Each row of a before or after table is a point. One or more steps were done to the points. Then noise was added and the rows were shuffled. The steps act on columns, c1 being the first. Write out the steps. A step turns or swaps two columns, mirrors them in a line or flattens them onto one, adds a multiple of one to another, or multiplies or shifts one. Angles are multiples of 10 degrees, from the lower column toward the higher: turns from -170 to 170, lines from 10 to 170 but not 90. Use the fewest steps. Two steps may share a column if one is a turn and the other turns, adds or multiplies; they go together, in the order done. Otherwise the lowest column goes first.

Before (11 x 3):
[[ 1.6 -2.7  0.7]
 [ 4.1 -6.4 -3.4]
 [ 1.6  1.5 -6.1]
 [-1.7  1.8 -3.0]
 [ 3.7 -2.3  4.1]
 [-4.7 -5.6  4.5]
 [-4.6  1.1  3.6]
 [-4.3  0.6 -3.9]
 [ 1.3 -4.7  1.3]
 [-2.4  1.7  0.3]
 [-1.6  4.1 -1.1]]
After (11 x 3):
[[  1.3  -7.3   1.0]
 [ -1.8   6.6  -1.0]
 [  3.6 -10.4  -3.1]
 [ -1.6   3.0  -3.2]
 [ -4.8  -9.1   4.6]
 [ -4.5   1.7   3.6]
 [  4.2  -3.8   4.1]
 [ -2.3   2.7   0.3]
 [  1.7   2.6  -6.3]
 [  1.8  -4.4   0.3]
 [ -4.3   0.9  -3.6]]
Steps: multiply c2 by 1.6

Before (14 x 9):
[[-2.0 -2.8 -5.1  1.7  3.3  1.2  4.1 -0.3  3.9]
 [-3.0 -0.8 -4.5  4.9 -4.4  3.6  3.7 -2.3 -1.8]
 [ 4.3 -3.7 -4.7  6.4 -4.0 -4.3 -1.9 -2.7  5.9]
 [-3.1  3.4 -6.0  2.3 -3.0 -2.6  5.9  3.0  1.0]
 [ 6.7 -6.5 -5.7  7.9  3.6 -1.3  0.1 -2.3  2.1]
 [ 4.1  0.8  3.1 -0.6  5.2 -6.6  4.6 -0.6  3.4]
 [ 0.7  2.1  2.2  1.3 -4.7 -5.1 -5.4 -6.5 -1.8]
 [ 3.9 -6.8  2.0 -0.1  0.8  0.0  0.0 -0.5  2.6]
 [ 0.3  0.2  1.5  4.4 -3.4 -3.9  2.2 -4.2 -2.4]
 [-2.7  2.3  3.5  1.1 -3.9  1.6 -3.0  2.1 -1.0]
 [-4.1 -1.6  0.2  0.8  1.3 -0.4  6.2 -3.8 -2.0]
 [ 2.1 -5.0 -1.1  2.0  2.4  3.4  0.7 -1.4 -1.2]
 [ 7.0 -1.0 -1.2 -1.8 -3.7 -1.3  3.8 -3.6  0.6]
 [-3.5  0.5  3.6  5.6  4.0  2.4 -3.1 -1.6  6.3]]
After (14 x 9):
[[  0.1   0.2   1.4   4.5  -3.4  -6.1   2.2  -0.3  -3.2]
 [  4.4  -3.4  -4.8   6.5  -3.9  -6.6  -1.7   1.4  -0.5]
 [  4.3   0.8   3.1  -0.7   5.4 -10.6   4.3   3.4  -2.7]
 [ -3.8  -1.4   0.1   0.7   1.4  -0.8   6.0   0.2   4.2]
 [ -3.8   0.6   3.5   5.6   3.9   3.8  -3.2   2.4  11.6]
 [  6.5  -6.4  -5.8   7.7   3.4  -2.3   0.2   1.6  -8.1]
 [  0.8   2.0   2.2   1.1  -4.6  -8.3  -5.5  -2.3  -2.7]
 [  7.0  -0.9  -1.3  -1.6  -3.8  -2.5   3.7   0.4  -9.8]
 [  4.2  -6.9   2.0  -0.4   0.7   0.1   0.1   3.4  -3.5]
 [ -2.7   2.3   3.4   1.0  -4.1   2.3  -3.0   6.3   2.8]
 [  2.1  -4.9  -0.9   2.1   2.4   5.5   0.8   2.6  -4.6]
 [ -2.8  -0.7  -4.6   4.9  -4.2   5.7   3.7   2.1   2.6]
 [ -3.0   3.3  -6.1   2.4  -3.1  -3.9   5.8   7.1   5.6]
 [ -1.7  -2.8  -4.9   1.7   3.2   2.2   4.0   3.7   7.1]]
Steps: add -1.5 times c1 to c9; multiply c6 by 1.6; shift c8 by 4.0
